Each row of a before or after table is a point. The points were changed in one or more steps. Then noise was added and the rows were shuffled. The steps act on columns, c1 being the first. What was done? A step turns or swaps two columns, mirrors them in a line or flattens them onto one, adds a multiple of one to another, or multiplies or shifts one. Angles are multiples of 10 degrees, from the lower column toward the higher: turns from -170 to 170, lines from 10 to 170 but not 90. Use the fewest steps. Two steps may share a column if one is a turn and the other turns, adds or multiplies; they go together, in the order done. Otherwise the lowest column goes first.

Before (8 x 2)
[[-11 -16]
 [  8 -44]
 [ 11  31]
 [-17 -20]
 [ 74  41]
 [-38 -12]
 [ -1 -68]
 [ 23  26]]
After (8 x 2)
[[-24 -22]
 [ 35  57]
 [ 17   9]
 [ 38  -8]
 [ 25   7]
 [ 14  42]
 [-85  -1]
 [-32 -11]]
Steps: turn c1 and c2 by 150 degrees

Before (8 x 6)
[[  0  43  -8  -9  46 -13]
 [ 35 -28  40   8 -86 -60]
 [ 25  43 -69  35  10   2]
 [-30 -47 -37   8 -27   6]
 [ -9  41 -78   1 -55  14]
 [ 42 -55  18 -17  21  17]
 [  0  11  -3  13  24  31]
 [-39 -33  -6  13 -19  36]]
After (8 x 6)
[[-14   7  31  -5 -22  -2]
 [-16 -28  15 -36 -34  63]
 [ 14 -28 -68 -35  81 -32]
 [-20  18  10  20  48  37]
 [ -7 -72  27  11  13  73]
 [ 33  55  16 -28  15 -15]
 [-33  13  32  26  39   3]
 [  8  -6  -9   2 -59  10]]
Steps: mirror c1 and c4 in the line at 150 degrees; turn c2 and c5 by -140 degrees; turn c3 and c6 by -100 degrees

Before (12 x 11)
[[ 22 -74  13 -21 -28  -3 -14 -11 -43  16  61]
 [ 27  28  14  -3 -52  21  11 -26 -18 -34   9]
 [  8 -40  11   6 -68  41  -3   1  14  18  17]
 [-49 -27  19 -19 -32 -28   6  23   5  21  88]
 [-30  33 -46  15 -16   3  14 -65 -32  40 -21]
 [ 29 -11  18   0 -42 -12 -43  28 -14  16   8]
 [  0  17 -42  46 -20  49   2   3 -55 -24 -27]
 [ 13 -11 -52   4 -29  -4  29 -13 -20 -22 -49]
 [-77  19  61 -74  48  27  29  24  16  54  36]
 [ 45 -37   2  46  -2   0  -6  -6   9  -6  28]
 [-53  25 -24 -82  50  31  -4  15  30  48  65]
 [-27  59   1 -51   7  29  69  25  -8  73  32]]
After (12 x 11)
[[-31  -7   4  36  28   1 -39  -7  36  -7  29]
 [-16  -4  11  48 -49  41 -39   0   2  19  17]
 [ 20   7  19   8 -36 -28 -27  22 -46  20  86]
 [ -3 -44  17  27 -32 -12 -12  26  32  16   9]
 [ 21  70   2 -44 -28  29  58  25 -19  72  32]
 [ 24  29  61 -88 -10  30  19  25 -74  55  36]
 [ 42  15 -46  21  -3   3  33 -65 -10  39 -22]
 [ 49   2 -42  48  15  49  16   1  26 -24 -27]
 [ 28 -13  12   2 -37  -2 -76 -11  39  17  62]
 [  2  10  15  31 -42  23  30 -26  33 -34   9]
 [  1  -4 -23 -94 -15  30  24  16 -62  47  65]
 [ 11  29 -51  21 -18  -4  -9 -14  20 -22 -47]]
Steps: turn c1 and c9 by 120 degrees; swap c2 and c7; turn c4 and c5 by 40 degrees

Before (8 x 18)
[[ -3  14  -8  14   1  -7 -21 -12 -13   5 -33  34 -76  45  29  14   1  11]
 [-31  16  16 -25 -35  67 -11  46  17  12 -26  35  18  25  16  19 -26  -5]
 [-23 -51  42 -13   8 -95   4  36 -76  38 -23  22   0 -35  27  22 -15 -19]
 [ 48   4 -40  18 -29  14   7  -1   1  25  -9 -21   4   2  65  47   2   5]
 [ 15   5  46 -17  30  19 -32 -12  18 -55   7 -24 -27  46  18  11  17 -12]
 [-18 -15 -11   3  61 -41   3 -22   8  17  17  11 -16  12  11  -4   3 -15]
 [ -9   6 -25 -62  28  -6  10  -3   2 -42  13 -67  -3  39  13 -28 -24 -71]
 [ 56 -65 -20 -15 -33  -8 -20  25 -66   4   0  41 -38  30  -8  19 -51 -24]]
After (8 x 18)
[[-17  -6 -19   4  66 -41   8 -27  12  19  22  13 -13  14  13  -7   0 -16]
 [ 55  77 -36 -14 -33  -9 -10  23  52   1   0  40 -17  32  -9  14 -53 -25]
 [ 45   0   7  20 -26  14   8   5  -6  25  -7 -23 -46   4  70  47   4   6]
 [-34 -19  18 -28 -38  68 -10  46  -9   8 -25  33  16  26  17  20 -24  -5]
 [-23  85   4 -16  13 -94   4  34  42  35 -26  20  44 -38  25  25 -25 -22]
 [ -3   9 -77  15   4  -6 -16  -6 -16   7 -27  32  -9  47  27  15   0  12]
 [ -7  -2  -3 -64  28  -3  12  -7 -10 -45  11 -65 -24  42  12 -25 -25 -75]
 [ 15 -21 -26 -16  30  21 -31  -9   2 -59   8 -20  50  44  14   5  13 -13]]
Steps: mirror c2 and c9 in the line at 130 degrees; swap c3 and c13

Before (9 x 32)
[[ -3  18  63   7 -73  33  27  -5  13 -14 -19 -13  13   3 -16   6   6 -35
   25   6  -7 -10 -14  36 -26   8 -17   7 -37  18 -30  -5]
 [ 20  20 -12  28 -25  29  44 -39  13  -1 -28  46   9  -4  34  29 -21 -37
   12  -9   5 -32 -21 -20  37  38  23  26  33 -24  -4 -29]
 [-11  51   5 -19 -40  37 -52 -24   1  26  -3   0 -16 -28   3   5 -41   1
   46 -59 -32  43 -10   8  42  28  22  40  63 -17 -11  35]
 [  5  15  16 -27  16  19 -34 -11  -7  16  33 -23   0   7   1  33  58  39
   15 -32 -18 -21  23 -10  11  52  14  12  18   4  22  30]
 [ 23   4  10 -19 -17 -21  30   1   0  28 -12 -22 -30  -1  -6  24  18  18
  -44  10 -53  13   8 -14  18  14   3  20 -23  -2 -34  -8]
 [ 18  39  28   4 -39 -15 -16   5  34   5 -14  -6 -20  16  24 -44 -12  25
    6 -34 -45  13  12 -13  38  25  -9  31  -3  14 -17   9]
 [-22  27  16 -43 -37  -5  31   9  38  50 -18  -9  54  -1  -9  49  -3 -16
   -5  -8 -41 -53  -1   3  17  15  24  29 -14  43 -24  -5]
 [-14  18  42  32 -48  13 -27 -37 -48 -43 -31  -3 -22  16  21 -46  28 -55
   33 -29  10   6   9 -18  41 -16   8  26  -7  10 -29 -34]
 [-16  13 -23 -33   9  -2   0 -18 -50  55  15  41 -16  53 -21  16   1 -22
   48 -41  -9  14  -6  15  17  24  27   6  14  23  38   5]]
After (9 x 32)
[[ 20  19 -11  29 -25 -31  44 -38 -12  -1 -27  47  -5  -5  33 -23 -21 -36
   12  -8   5 -30   3 -22  38  38  23  26  33  19  -4  35]
 [ 24   4  10 -18 -17  16  30  -1  21  29 -12 -22  23  -2  -6 -20  19  19
  -44   9 -53  14  11 -14  18  14   2  20 -22  15 -35   2]
 [-15  17  43  31 -48  21 -28 -36 -35 -43 -30  -5  36  17  22   1  29 -55
   34 -28  10   7  29 -18  42 -15   8  25  -6 -58 -30  19]
 [  5  15  16 -26  16 -11 -35 -11 -17  14  33 -23   6   7   1 -41  59  38
   16 -32 -18 -20  -1 -10  10  50  14  12  18   8  21 -37]
 [-16  12 -23 -32  11  34   0 -18 -29  55  16  41  27  52 -22 -44   1 -21
   48 -41  -9  13  -8  16  18  24  27   7  15 -15  38   0]
 [ -4  18  63   8 -71 -33  28  -4 -15 -14 -18 -12  -8   2 -16 -39   7 -34
   25   7  -7 -11  -6  37 -26   8 -18   6 -37 -24 -29  13]
 [ 17  40  28   5 -40 -10 -17   5  40   4 -14  -6   7  18  24 -28 -12  25
    6 -33 -46  13   1 -13  39  25  -8  30  -2 -80 -18 -15]
 [-11  51   4 -20 -39 -30 -52 -23 -16  26  -2   0  22 -28   3 -49 -41   1
   46 -60 -31  43 -32   8  42  27  22  40  64 -34 -11 -20]
 [-22  28  17 -44 -37 -19  29   9  12  50 -17  -9 -62  -2 -10 -96  -3 -16
   -5  -9 -41 -53   2   5  17  16  23  30 -13 -17 -25   4]]
Steps: add 1.5 times c2 to c30; turn c16 and c30 by 130 degrees; turn c6 and c9 by 140 degrees; turn c9 and c13 by 160 degrees; mirror c23 and c32 in the line at 160 degrees
